Each row of a before or after table is a point. One or more steps were done to the points. Then noise was added and the rows were shuffled. The steps act on columns, c1 being the first. What was done? A step turns or swaps two columns, mirrors them in a line or flattens them onto one, adds a multiple of one to another, or multiplies or shifts one. Angles are multiples of 10 degrees, from the lower column toward the higher: turns from -170 to 170, lines from 10 to 170 but not 90. Use the fewest steps. Two steps may share a column if one is a turn and the other turns, adds or multiplies; they go together, in the order done. Otherwise the lowest column goes first.

Before:
[[ -7   8]
 [-33 -47]
 [-25 -10]
 [  4 -91]
 [-42 -11]
 [ 25 -74]
 [ 48 -46]
 [-19 -64]
 [-46  11]
 [ 10  27]
 [  4 -67]
 [ 22  -1]
 [-52 -48]
 [-21  12]]
After (14 x 2):
[[ 14  18]
 [ -3  41]
 [ 21  44]
 [-53 -38]
 [-76 -10]
 [-66   6]
 [-62  32]
 [-37  59]
 [ 25 -15]
 [-91  10]
 [ 10   5]
 [ -4  27]
 [ -6 -21]
 [-40  41]]
Steps: turn c1 and c2 by -100 degrees

Before (14 x 3):
[[-50  -2   2]
 [ 14 -10 -68]
 [-53 -34  15]
 [-31 -32  23]
 [ 30 -19 -18]
 [ 19   8  27]
 [-42 -28  11]
 [ 51  14   0]
 [ 34  11 -20]
 [-72 -44  -9]
 [ 16 -10  -1]
 [-78 -27  26]
 [  5  32  -6]
 [ 22 -18 -95]]
After (14 x 3):
[[-90 -28  26]
 [-48 -29  10]
 [ 71 -18 -96]
 [-61 -35  16]
 [-43 -31  24]
 [ 39 -19 -19]
 [ 50  -9 -67]
 [  8  31  -8]
 [-69 -43 -10]
 [  4   8  28]
 [ 52  15   0]
 [-51  -3   2]
 [ 44  11 -20]
 [ 15  -9  -1]]
Steps: add -0.5 times c3 to c1

Before:
[[ -2  -6  -6  10]
 [-14 -80   2 -42]
 [ 58  51  50 -44]
 [  4  -2 -42 -27]
 [-26 -36  12 -41]
 [ 13 -38   7  -6]
 [ 27 -55  10  17]
 [ 11 -22  -1   7]
 [  5  40  74   0]
 [-33  -9  69  24]
 [  3 -21  35  17]
 [-34   2  10  -9]
 [-30 -27  95 -15]
 [-48 -37  25 -56]]
After:
[[ 33  -1  12   9]
 [ -7  37  75  -4]
 [ 33  -9  68 -17]
 [ 28 -25  96  22]
 [ -9   0 -43  24]
 [  1 -20  33 -18]
 [-22 -57  10 -21]
 [  3  -8  -7 -11]
 [ 36 -38  26  62]
 [-11 -41   7   6]
 [ -9 -20  -5  -4]
 [  2 -78   3  48]
 [-66  53  55  32]
 [ 21 -37  14  45]]
Steps: turn c1 and c4 by -170 degrees

Before, 13 rows:
[[ 24 -26 -29 -29 -61  12]
 [ 28  18  18  61  21  81]
 [-59 -24  20 -44  19   5]
 [-10 -32  17 -56  41 -35]
 [-47   4  13 -39  26  -5]
 [-52 -77  19 -28  43  10]
 [ 23  -3   0  41 -29  29]
 [ 29 -24 -34  24 -16  35]
 [-28  -6  17 -47  31  12]
 [ 33 -21 -57   1 -71   4]
 [-49 -60  14  14  14 -30]
 [  1  15 -32  41  24  57]
 [-11 -59  14  30 -23  21]]
After, 13 rows:
[[ 37  -3  -1  40  29 -28]
 [ 45  20  18  60  79  21]
 [-46  -7  16 -47  14  31]
 [-76   4  12 -39  -4  27]
 [ 52 -21 -58   1   5 -70]
 [ 45 -24 -34  25  34 -14]
 [-14 -30  18 -55 -34  40]
 [-19 -60  12  28  20 -23]
 [ 38 -27 -28 -29  14 -62]
 [-83 -76  17 -28   8  44]
 [-94 -26  20 -44   5  19]
 [  2  16 -29  40  57  24]
 [-79 -60  15  13 -31  12]]
Steps: multiply c1 by 1.6; swap c5 and c6

Before, 8 rows:
[[ 18 -26   8  -3  33 -21  24 -24]
 [  9  19 -21  16 -17  31  -7  -8]
 [ -3  18 -24  13   4  36  11  13]
 [ 12  31 -13  -6  -1  25 -11  12]
 [  0  -5  31  10   1  11  -5   5]
 [ -7 -15 -11 -19  40   5  15 -40]
 [ 13  -3   3  25   2  15 -33  22]
 [ -5  32  -2  23   7  12 -12   1]]
After:
[[-10 -79  -6  -7 -27  27 -31 -14]
 [ 11 -15   5 -34 -59  -5   7   5]
 [  1 -45 -16  14 -20  -9 -43  -1]
 [ 19  -9  24  -7 -58   4  33  23]
 [ 29  54  16  22 -56 -21   9 -14]
 [  8  97  24  -2 -54 -11   6  11]
 [ 28  93  -2  14 -62  -3  14   6]
 [ 31  58  20  18 -77  -7  -6  10]]
Steps: mirror c1 and c6 in the line at 30 degrees; multiply c2 by 3; turn c3 and c4 by -100 degrees; shift c5 by -60; turn c7 and c8 by -110 degrees

Before:
[[ -5 -23  -5 -33  16  -5 -30  33 -18]
 [ 20  -7  -6 -15  -5  10 -10  17 -22]
 [-31  15 -17 -12  -8   3 -28  23 -20]
 [  1 -22 -16 -18 -46  -6  41  19 -32]
 [ 12 -11  49  22 -13 -32 -47 -13 -17]
 [-32 -10  16  -7 -30 -14  -1  29  12]
 [-13   8  31 -43  -9  -1 -14   8 -15]
 [ -3   0  10 -21 -21 -12 -24   5  18]
 [-22 -10 -18 -25 -19  -7  26  -4 -22]
 [-21 -35  14 -37   6  29 -31  13  -9]
 [ -4  -6 -13 -17 -20 -22 -14   2 -26]
 [-17 -30 -18 -28  21  11  38  16  -6]]
After, 12 rows:
[[-11 -21   6  15 -23   9 -16   4 -38]
 [-94 -13  31   1  -6  11  -6  28   3]
 [-67  -6   2 -24 -26  12 -25  -3 -31]
 [ -9 -12  21  26  -6   1 -20   3   8]
 [ 36 -29  42  48  29  19  20 -14 -29]
 [-16  -2 -17  29   9  22 -32  32 -30]
 [-62  34   2  30  14  30 -38  13 -20]
 [-51  14 -29 -37   1  25 -28  16 -15]
 [ 58  10  -2   9  -6   2 -16  19 -33]
 [-92   0  -4  29 -19 -15 -11  24 -31]
 [  3  -1  25 -40 -43  23 -17  20 -42]
 [-37  -3  26  12  18  -7 -43  11 -27]]
Steps: multiply c1 by 3; turn c2 and c6 by -100 degrees; turn c3 and c5 by 50 degrees; turn c4 and c7 by 90 degrees; shift c9 by -10

Before:
[[-27  23  31 -31 -11 -27  23 -13 -19  10  -4]
 [-34   2  -8  -3  -5   9  12 -20   1 -33  10]
 [-19  36   7  -2  13  -5 -16  25 -13  24  13]
 [-18  26 -14  21 -40  19 -12  -7  26   5  23]
 [ 26  -7  12  22 -16  -1 -37  -8  27 -27 -14]
 [ 15  36  39  13 -30 -14 -27  30  17 -24  -6]
 [-24  10  24 -19   6 -17 -33   0 -27   6  33]
 [  8  22  -4 -31 -16 -11  10  17   1 -16  23]
 [ 14   4  29   0   9  20  13  -3   7 -18  20]
 [ 10  25  -3 -10 -46  30 -31   1  32 -32  -9]]
After (10 x 11):
[[-18  32   3 -11 -34  19   6  16  79   5  21]
 [-35   6  19  -6   5  -5  65  12   3 -33  -5]
 [ 16  24 -23  23 -35  22  16 -43  52 -24  20]
 [ 14  14   7 -14   5  -5  51 -28  21 -18  -2]
 [-19  30 -23  21  19   6 -33 -11 -40  24  20]
 [ 10  37  -2  -9 -49 -14  25   3  96 -33  22]
 [-24   0   4  25  13 -11   2 -25 -81   5  45]
 [-26   5  19  43  -2 -17  -7 -29 -57  10 -22]
 [  8  14 -18  30 -19 -22  49   1   3 -16   3]
 [ 26  -7   9 -10 -24  20   9 -10  81 -27  25]]
Steps: add -0.3 times c1 to c5; turn c2 and c6 by -30 degrees; turn c4 and c6 by 110 degrees; mirror c3 and c8 in the line at 140 degrees; turn c7 and c11 by -60 degrees; add -1.5 times c10 to c7; multiply c9 by 3

Before, 10 rows:
[[ -2 -25 -20  17  27   9  -3  95  13  -1  -4  -2]
 [  3  21 -15   8  21  30   5  11  13  12   2  -8]
 [  0  17 -21  11  32   3  -2 -13 -16  -8  -1  10]
 [ 10   5  -2  13  -1  18 -13 -21  -5 -20  13  10]
 [  7   4  21 -23   9   6  -6 -16  -2 -10 -18 -22]
 [ -4  22   1 -28  21   0   6 -22   8 -27   8 -37]
 [ -7  17   5  28  11  26  -4  17   5 -26 -18   5]
 [ 25  19   1  15  23   3   6  25   6 -15  -3  -4]
 [ -3  23 -19  25   3  -4 -15 -18  12   3   0   7]
 [  6 -19 -19  32   5  -1  13 -15  -4 -13  -6   2]]
After:
[[ -9  -9  24 -23   4   3  -6 -16  -2  -2 -16 -24]
 [-14 -19   5  16  22  19   6  25   5 -13   4  -8]
 [  5 -22 -18  25   6  -1 -16 -18  11   1   7   8]
 [-28 -20 -11   9  23 -12   4  11  13  15  10  -3]
 [ -2  15 -18  32   9   6  13 -16  -4 -13 -13  -4]
 [-21  -1  -3  13  -1   0 -13 -21  -4 -23  13   3]
 [ -7  22 -15  17  31  -5  -2  96  13  -1 -11  -2]
 [  2 -18   4 -28  21  -4   6 -21   8 -14  16 -44]
 [ -2 -16 -15  11  35  -2  -2 -12 -16 -11   5   8]
 [-18 -22   7  28   9 -20  -4  17   6 -26 -10  -5]]
Steps: turn c1 and c6 by 120 degrees; mirror c2 and c11 in the line at 80 degrees; turn c3 and c5 by -10 degrees; turn c10 and c12 by 20 degrees
